Every row gives one point. Each copy is the shape, with its points in the same order, turned, moved and blurred by noise. Is it also mirrored, or only turned?
In the rows, zero is written as 128.

Shape (6 x 3):
[[134 145  88]
 [144  76 131]
 [184 173 173]
 [139 123 143]
 [ 78 152 126]
 [170 126 104]]
Copy 1 (6 x 3):
[[161 158 132]
 [120  98 178]
 [ 55 139 107]
 [114 115 140]
 [161 100  81]
 [121 150 158]]
Copy 1 is: only turned
Copy 2 (6 x 3):
[[137 155 103]
 [109 162 178]
 [205 103 161]
 [133 122 157]
 [ 99  94 106]
 [160 169 142]]
Copy 2 is: mirrored
Copy 3, 6 rows:
[[ 75 142 164]
 [ 80  92  98]
 [141 187  87]
 [117 124 114]
 [136 116 181]
 [ 67 152 112]]
Copy 3 is: only turned
Copy 4 (6 x 3):
[[121 138 110]
 [ 93 126 188]
 [201 157 166]
 [131 118 163]
 [135  73 113]
 [119 160 146]]
Copy 4 is: mirrored

Shape (7 x 4):
[[143 172  96 148]
 [ 82 128 174  54]
 [140 115 167 136]
 [ 98 152 116 132]
 [105 153  78 168]
 [123 153 162 138]
 [143 107 134 136]]
Copy 1, 7 rows:
[[168 189 106 133]
 [ 86  93  77 199]
 [134 105 107 115]
 [148 153 121 168]
 [167 187 154 151]
 [159 117  98 141]
 [123 132 123 110]]
Copy 1 is: mirrored
Copy 2 (7 x 4):
[[111 152  67 173]
 [ 61 165 159  83]
 [ 94 103 138 155]
 [106 174 111 160]
 [140 176  89 190]
 [ 71 134 119 164]
 [122 109 124 151]]
Copy 2 is: mirrored

Shape, 9 rows:
[[113 137 119  80]
 [103 108 119 112]
 [140 145 137 180]
 [134 152 143 140]
 [ 79 110 114 119]
 [ 80  63 137  89]
 [ 91 141 103 190]
 [170 138 127 115]
 [131  84 109  67]]
Copy 1:
[[135 134 133 185]
 [105 116 122 163]
 [152 113 100  90]
 [152 136 118 122]
 [ 98 121  99 168]
 [ 53 124 135 172]
 [136 105  53 116]
 [163 111 157 133]
 [100  95 172 190]]
Copy 1 is: mirrored
Copy 2:
[[157  91 123 145]
 [137 101 164 156]
 [ 80 156 151 130]
 [108 132 128 116]
 [130  72 166 161]
 [182  67 204 148]
 [ 53 103 167 151]
 [147 158 129 150]
 [194 102 157 178]]
Copy 2 is: only turned
Copy 3 (9 x 4):
[[160 152 109  92]
 [132 109 107 104]
 [115 155 102 178]
 [133 167 115 149]
 [146 105  76 104]
 [110  82 100  65]
 [140 124  61 189]
 [139 158 160 136]
 [149  96 145  80]]
Copy 3 is: only turned
Copy 4 (9 x 4):
[[104 155 134  97]
 [ 86 125 151 118]
 [131 106 136 184]
 [129 139 133 159]
 [ 66 122 144 124]
 [ 57 130 198  92]
 [ 78  88 108 183]
 [158 128 141 121]
 [110 127 164  68]]
Copy 4 is: only turned

Shape:
[[ 84  71 160  74 146 141]
 [146 104 147 166  99 173]
 [141 149 116 176 127  96]
 [164 136 167  79  99  99]
 [115  98 121 127 144  94]
 [129  93 183 146  89 154]
 [ 76 139 102 133 147 114]
 [122 112 194 144  79 123]
 [138 135 139  69  91  94]
 [187  94  83 124 108 115]
 [138 113 117 151  83  99]]
Copy 1 (11 x 6):
[[176 147 103 106 160 196]
 [114  64 117 107 168 126]
 [124 112 140 137 123  72]
 [116 160 148  51 148 130]
 [153 137 117 129 112 127]
 [129  88  89  81 179 128]
 [137 156 128 166 139 123]
 [123 119  81  66 179 103]
 [100 177 143  72 132 144]
 [ 98  88 156  98  85 145]
 [ 94 116 115 106 116 105]]
Copy 1 is: only turned
Copy 2, 11 rows:
[[ 77  75  90 117 181 155]
 [174  89 123 142 106 173]
 [142 127 164 123  75 103]
 [ 95 171 124 149 138 168]
 [ 85  95 137 114 108 123]
 [150  96 145 126 138 194]
 [119  89 135 124 131  71]
 [141 122 170 131 146 186]
 [ 77 159 133 167 144 147]
 [101 116 108 174  51 144]
 [122 111 167 162  95 141]]
Copy 2 is: only turned
Copy 3 (11 x 6):
[[129  65 191  77 129 115]
 [123  79 102 145 182  81]
 [134 160  90 123 176 125]
 [189 144 161 111 145  64]
 [124 129 133  74 151 121]
 [140  77 148 133 199  76]
 [104 134 140 116 130 160]
 [152 106 161 136 211  84]
 [159 156 176 113 126  68]
 [117 140  86  88 135  47]
 [112 151 123 116 181  80]]
Copy 3 is: only turned

Shape:
[[101 133  66 126 119 114 158  94]
 [ 84 174 114 166 132 132 129  68]
 [179  74 159 116  86 184  65 125]
 [149 138 111  92  93 131  72 129]
 [156 100 143 136  60 151  85 174]
 [109 115 168 145 108 118 140  76]
 [144 162 139 140 134 148 135 110]
 [194 156 107  78  78 117  89 109]
 [131 142 110  51  81  98  97 131]
 [114  75 104  79 135 155 126 138]
 [113  92 104 145 150 107 116 132]]
Copy 1 (11 x 8):
[[129  64 142 127 117 133  95 102]
 [130  88 149 144 192 143 110 139]
 [ 95 190 149 108  68 167 200 166]
 [102 138 186 154  76 120 135 155]
 [ 53 173 135 149  75 144 171 126]
 [113 141 126  87 162 124 118 134]
 [144 145 129 160 141 139 120 135]
 [124 163 216 149  69 124 115 127]
 [ 89 136 186 137  62  93  86 147]
 [124 102 101 115  52 130 129 158]
 [119  87 114 126 111  98 166 126]]
Copy 1 is: only turned
Copy 2:
[[110 130  89 188 102 113 169 120]
 [125 188  90 150  71 149 175 122]
 [146  97 108  44 194 159 156 114]
 [149 104 159 112 135 133 163 109]
 [175  91 121 101 178 174 121 115]
 [114 153  64 104  94 134 118 114]
 [106 174 121 127 133 156 142 101]
 [114  88 172 112 128 136 164  62]
 [150  87 166 127 114  87 138  94]
 [124 117 106 132 179  81 149 150]
 [106 118 102 145 131 139 140 179]]
Copy 2 is: mirrored
Copy 3, 11 rows:
[[111 145  88 175 119  81 142 130]
 [154 108  87 215 119 130 128  92]
 [112 182 122  87 118 205  52 101]
 [103 148 125  94 110 144 120  70]
 [112 134 136  79  77 162  58 115]
 [135 130 112 189 144 123  57 106]
 [130  99 107 147 150 154 116 116]
 [ 89 141  85  77 140 131 119  52]
 [ 66 142 140 107 122  99 117  55]
 [ 77 186 157 140 129 134 117 141]
 [158 164 142 142 119 108 118 142]]
Copy 3 is: only turned

Shape (15 x 9):
[[194 133 117 117 129 129 168 117 120]
 [195 127  93 138 154 178 152 105  93]
 [166 122 167 156  55 111 103 161 112]
 [131 156  94 117 170 122 139 123 122]
 [136  98 115 113 155 167 176  87  69]
 [154 129 119 133 141 153 117 127  73]
 [111 141 194 182 110  76  64 108 146]
 [ 89 189 126 152 101 121 107  99 158]
 [156 117  82 150 127 141 159  84 106]
 [151  96 131 138 102 126  68 108 143]
 [ 87 178 141 169 118 145 124 139 182]
 [164  87 112 130 145 161 132 133  84]
 [106 163 120 103 134 145 162 113 177]
 [ 85 136 141 191 111  87 113 159 168]
 [ 80 195  87 116 103 112 144 128 168]]
Copy 1 (15 x 9):
[[135 134 139 113 181 133 152 124  79]
 [144 177 119 104 200 168 162 144 108]
 [174 140 121 134 116 109 100  59 130]
 [100 123 149 114 147 151 172 155 142]
 [ 85 200 142 105 170 173 128 156 101]
 [138 169 134 122 151 171 132 125 140]
 [122 139 106 213  66 107 139  78 147]
 [ 97 149 106 125  79  89 194 110 152]
 [ 97 167 110 107 190 130 150 131 124]
 [157 166 120 179 134  87 124 126 140]
 [118 122  71 120  55 107 175 130 140]
 [145 170 129 124 175 160 106 157 123]
 [ 98 124 124  97 100 100 188 165  97]
 [ 97  95  75 145  75  99 129 107 161]
 [ 85 115 135  85  86  87 193 133 157]]
Copy 1 is: mirrored
Copy 2:
[[153 138 147 131 127 111 113 175 164]
 [185 161 126 106 158  69 120 165 154]
 [ 83 161 183  76 113 133  71 105 139]
 [143 132 119 147 154 111 163 138 121]
 [206 192 107 136 124 114 138 137 153]
 [164 174 145 110 145  96 122 124 113]
 [ 83 125 164 131 163 148  85  23 143]
 [ 92 126 119 111 203 174 142  93 145]
 [159 158 125 109 145 100 153 138 188]
 [147 108 159  70 135 124 105  74 144]
 [ 74 123  76 111 181 160 112 100 132]
 [176 163 130 100 107  84 124 125 127]
 [129 113  82 135 161 176 134 147 136]
 [ 43 127 110 117 130 138 131  65 139]
 [ 88 117 107 121 176 188 176 143 130]]
Copy 2 is: only turned
Copy 3:
[[164 179 120 113 138 114 114 106 113]
 [135 209 136 127 125 143 129 156  72]
 [126 132 183 121 131 146 120  75 185]
 [121 142 127 165 164 112 142 121  67]
 [124 145 119  84 105 120 148 183  71]
 [133 146 166 110 143 155 137 142  84]
 [ 57 118 171 146 173 117 193  79 190]
 [ 44 144 158 174 157  76 135  88 120]
 [ 95 180 106 121 111 137 128 124  75]
 [ 88 147 143 146 164 158 124 132 164]
 [ 79 131 155 218 123  72 154  99 127]
 [137 154 140 115 119 171 133 169  98]
 [103 138 118 192 139  59 127 138 105]
 [ 81  98 147 200 124 120 169  71 155]
 [ 83 103 136 194 139  60  99  78  78]]
Copy 3 is: only turned

Shape:
[[126 144 133  76 185 171 150  90 133  79  92]
 [ 97 174 127 151 178 131 143 169 146 151 185]
 [129  54 167 161 127  94 146 124 165 139 111]
 [ 97 198 101 172 143  82 122 147 117 133 179]
 [156 109 161 146 117 126 118 166 112 165 104]
 [ 84 152 173 169 158 103 132 155 103 109 168]
 [123  93 164 115  90  85 146 128 143 148  95]
 [129 168 168  88 135 189 140 106 183  93  98]
 [105  81 168 159  93 128 179  98 127 163  96]
 [164 138 139  72 178 178 142  86 150 120  86]
 [ 91 170 128 190 141  86 130 189 139 103 158]
 [103 125  98 152 115 116 134 180 114 124 199]
 [117 145 145 103 166 151 103  92 164 123 115]
 [117 128 185  70 142 130 131 107 149 124 123]
 [ 86  71 123 132 119 137 107 153 121 172  86]
 [111 154 123 171 147 148 102 110 119 103 182]]
Copy 1:
[[144 111 162 151  86 128  74 116  51 133 130]
 [ 62 166 169  73 138 165 107  75 133 126 126]
 [115 147 139 204 117 148 138 122 187 108 174]
 [ 24 132 127  95 148 138 144  69 132 141  92]
 [136 111 137 138 177 129 129 107 173  88 150]
 [ 44 138 147 128 135 180 141  98 115  75 116]
 [111 119 109 181 114 104 110 106 183  84 160]
 [129  74 148 122  80 151  54 105  95 129 180]
 [119 128 129 165  98 100 165 108 156  78 201]
 [163 107 181 152 108 106  60 117  85 146 159]
 [ 52 131 121 110 128 191 149  64 148 120  97]
 [ 69 160 120  82 127 150 148 131 167 115  95]
 [105 121 143 151 130 137  70 115  92 147 169]
 [100 119 149 161 110 123  51 123 118  89 160]
 [148 172  79 150 160 127 130 113 144  96 171]
 [ 54 120 148 103 141 160 144 140  99 146 134]]
Copy 1 is: only turned
Copy 2 (16 x 11):
[[122  84 143 186 108 188  99 146 108 195 141]
 [119 118 145 128 138 142  60 115  91  59 121]
 [ 86 116 180 116 162  94 140 148 180 142 148]
 [161 125 112 139 151 106  46 157 113  53 120]
 [135 155 127 134 160 135 157 104 165 113 156]
 [153 130 172 168 154 113 104 163 112  64 116]
 [133 122 150  91 163 127 157 167 177 143 156]
 [136 139 172 139 137 203  87 143  93 197 142]
 [150  98 182  95 161  96 149 111 175 167 120]
 [106  94 128 159 130 195 112 115 103 208 172]
 [143 159 156 148 133 120  54 164 152  48 119]
 [133 151 122 109  89  94 104 147 113  63 105]
 [ 99 113 130 149 163 168 100 151  96 173 123]
 [118 110 158 129 159 171 145 172  95 161 152]
 [109 119 120 117 149 143 162 122 185 123  80]
 [136 145 131 162 132  94  75 137  82 120  93]]
Copy 2 is: only turned

Shape:
[[128  94 114 208 163 115  81 100  91 126  99]
 [164 142 128 169 183 138  64  86  76 113 129]
 [124 127 171  97  83  81 154 123 124  94 141]
 [123 118  88 142 123 148 137 194 144 108 152]
 [146 164 133 159 189  91 102  84  82 100 101]
 [141 144 149 110 100 102 197  79 135 154 178]
 [134 165 137 190 158 136  81 132 105 139  79]
 [127 131 112  91  99 120 160 111  98 104 133]
 [105 121 142  64 114 101 131 121 124 154 143]
 [190  86  86 132 102 159 123 190 177 128 101]
 [130 112 167  92 143 111 185 134  80 126 128]
 [128 126 111  84 125  73 180 125 146 132 138]
 [107 121 133  95 121 142 171  99 152 110 117]
 [147 161  99 181 132 114 102  79  66 150  94]]
Copy 1 (14 x 11):
[[141 122  87 136 130  59 125 156  83 109 181]
 [137 122  73 148 168 118 107 129 109 140 211]
 [114 118 116 106  76 135 142 120 215 145 122]
 [146 114 143  74 165 138 140 173 136 105  94]
 [144 130  70 164 118 137 114 139 133 100 224]
 [ 76  69  67 119  90 171 138 102 178 131  97]
 [150 172  77 157 158  92 137 134 116  91 164]
 [113  93 143 146 110 154 126 136 177 135 124]
 [ 67 130 137 109  98 144  99 115 180 123 119]
 [144  96 183  75 182 103 180 103 127  85 107]
 [ 95 134 132 130  72 176 157 134 137 150 136]
 [ 90  89 133  98  80 163 129 130 181  88 126]
 [136 104 135 122  89 148 103  96 151 117  95]
 [109 111  73 198 152  91 126 149 121  95 169]]
Copy 1 is: mirrored
Copy 2 (14 x 11):
[[185 114 110 122 172  97  94 105 181 206 169]
 [169 107 107 163 144  76 111  76 151 174 197]
 [174 186 151 103 144 127 125 126 107 100 100]
 [ 96 161  74  97 115 104 149 142 162 142 126]
 [167 134 159 181 144 118  70 103 148 174 184]
 [190 152 107 122 136 160 124 185  78  77 165]
 [134 118 120 113 136  66  63 107 141 208 173]
 [148 126 141 135 127 127 134 139 132  96 114]
 [138 132 141 128 145 148 155 144  71 124 114]
 [121 128 116  40  80  61 181 155 164 160 137]
 [128 140 176 108 171 160 130 129 129  96 162]
 [155 170 164 124 125 161 146 185 120 127 118]
 [142 154 150 124 160  97 143 194 115 105 125]
 [182  75 124 145 128 111  55 123 150 176 163]]
Copy 2 is: only turned
Copy 3:
[[ 89 110  71 178  89 114  89 105 194 111  92]
 [114  91  56 136  89 103 107 138 175 152  54]
 [ 70 118 163  93 134 105 178 144 111 128 134]
 [138 151 152 131 107 131  71 147  92 118 119]
 [ 92 105  50 113 103  76 127 161 201 125  90]
 [113  96 145  68 187 165 169 137 143 158 125]
 [109 146  80 177  78 124 132 159 185 127  84]
 [126 123 121  79 130 109 146 120 118 110 122]
 [115 107 134 122 172 117 168 145  90  99 111]
 [181 113 205 163  79 123  88 131 126 109 114]
 [ 86  89 118  65 129 146 144 161 118  70 119]
 [132 110 156  93 180 105 131 162 130 100 148]
 [128 101 115 102 130 131 159 135 115 126 172]
 [127 143  69 121 115 117 139 110 210 121  72]]
Copy 3 is: only turned
Copy 4:
[[210  72 156 135 159 122  90 149  80 164  79]
 [173  85 144 110 128 115  35 179  87 169 103]
 [104 151 131  83 188 135 153 159 147 118 119]
 [151 128  77 119  88 144 151 109 111 119  84]
 [166 119 138 124 165  83  70 205  81 170 101]
 [ 94 196 183 131 148 150 132 144 124 121 143]
 [175  61 108 166 140 126  89 190  91 148 115]
 [104 146 140  80 137 133 157 155  94 150 122]
 [ 94 122 151 103 144 100 153 122 140 136 149]
 [128 103  70 140 104 191 149  95 141 192  71]
 [ 79 142 127 108 183 109 123 123  79 124 117]
 [106 181 136 126 147 100 167 127 131 156 117]
 [ 80 131 158 123 129 126 163 157 116 133  82]
 [188  98 156 137 145 138 101 189  61 183 145]]
Copy 4 is: only turned

Shape, 17 rows:
[[ 77 150 160 120 141 150 116 104 133 152 100  54]
 [135  71  86  75 130 141  83 181 151 135 164 147]
 [ 98 157 115 114  96 134 155 125  93 151 141 112]
 [133 144 139 152 146 185  96  90 128 140 153 135]
 [112  97  74  76 122 157 119 155 151  81 168 129]
 [ 91  69 111 165 173 155 179 170  84 153 148 153]
 [122 107  91  83 162 144 183 174 106 128 111  67]
 [143 149 106 119 161  95 162 134 102 138 157  95]
 [ 72 133 153  93 122 121  83  88 180 174 148 136]
 [126  91 144 140  94 181  90 159 110 101 106 127]
 [ 75 133  86 131 181 150 108 166 140 156  75 118]
 [134 121  72 168 122 101 162 159  90  79 168  81]
 [111 155 121 166 177 103 153 134 137 121 139  70]
 [ 87 133 136 148 151 109  95  84  95 110  87 125]
 [126  95  78 106 105  88 128  77 129 149 137 112]
 [ 67 147 163 165 135 132 166 116 171 157  64 132]
 [ 71 119 118 118  97 186  76 137 160 127  79  87]]
Copy 1, 17 rows:
[[164  85  70  84 138 129 135 133 134 111 152 133]
 [ 72 108 171 161 153 122 141  53 127 173 158  87]
 [174 119 125 118 116 131 104 103 138 163  96 131]
 [136 126  92 171 195 148 130 115 149 123 123 147]
 [ 85  81 175 127 175 109 138  66 111 179 111 125]
 [114 183 169  93 170 153  45  95 141 151 152 132]
 [145  92 170  68 160  84  81 111 147 165 148  86]
 [182 124 181 115 152 130 130 141 155 167 136 115]
 [115 127  89 123 116 154 205  81 145 116 130 136]
 [ 92  93 114 171 147 121  73 108  87 121 140 124]
 [ 78 102  96  84 145 144 104 138 172 177 167 112]
 [167 116 196 120 171 137  91 149  77 207 125 134]
 [167 125 147  89 166 133 137 176 133 165 162 151]
 [120  95 117 116 136 195 119 171 132 109 116 127]
 [144 130 146 117 141 157 167 114 107 156  89  63]
 [105 163  74  76 111 113 120 170 144 115 124 153]
 [ 85  65  51 110 141 117 119 105  99 143 139 118]]
Copy 1 is: mirrored
Copy 2 (17 x 12):
[[180 132 122 161 136 118 118 189 122  44 142  82]
 [157 133 139  63  86 150 194 103 117 146 133 126]
 [153 126 151 168  86 132 105 161 134 126  90  93]
 [137 132 145 164 129 122 147 180  84 120 167 142]
 [140 157 113  58  76 136 153 129  86 138 105 114]
 [165 136 142 148  35 147 150 149 106  68  89 207]
 [146 118 114 116  44  94 152 114 130  53  85 110]
 [ 97  91 147 150  81 126 123 128 108  87  87 107]
 [197 128 184 117 169 159 126 154  82 115 152  85]
 [168 174  80 139 118 131 178 153 163 139 130 159]
 [159 143 171  98  75 114 128 159 156  56 162 152]
 [ 84 112  76 119  65 159 105 145 127 101  74 139]
 [ 94  87 135 126 117 134 107 167 123  47 111 128]
 [120 178 146 156 145 133  82 124 135  74 154 137]
 [160 103 121 128  99 156  80  93 108 136 130  97]
 [204 120 170 136 148  97  66 184 138  66 124 164]
 [193 160 110 106 127 117 137 190 163  94 174  99]]
Copy 2 is: only turned
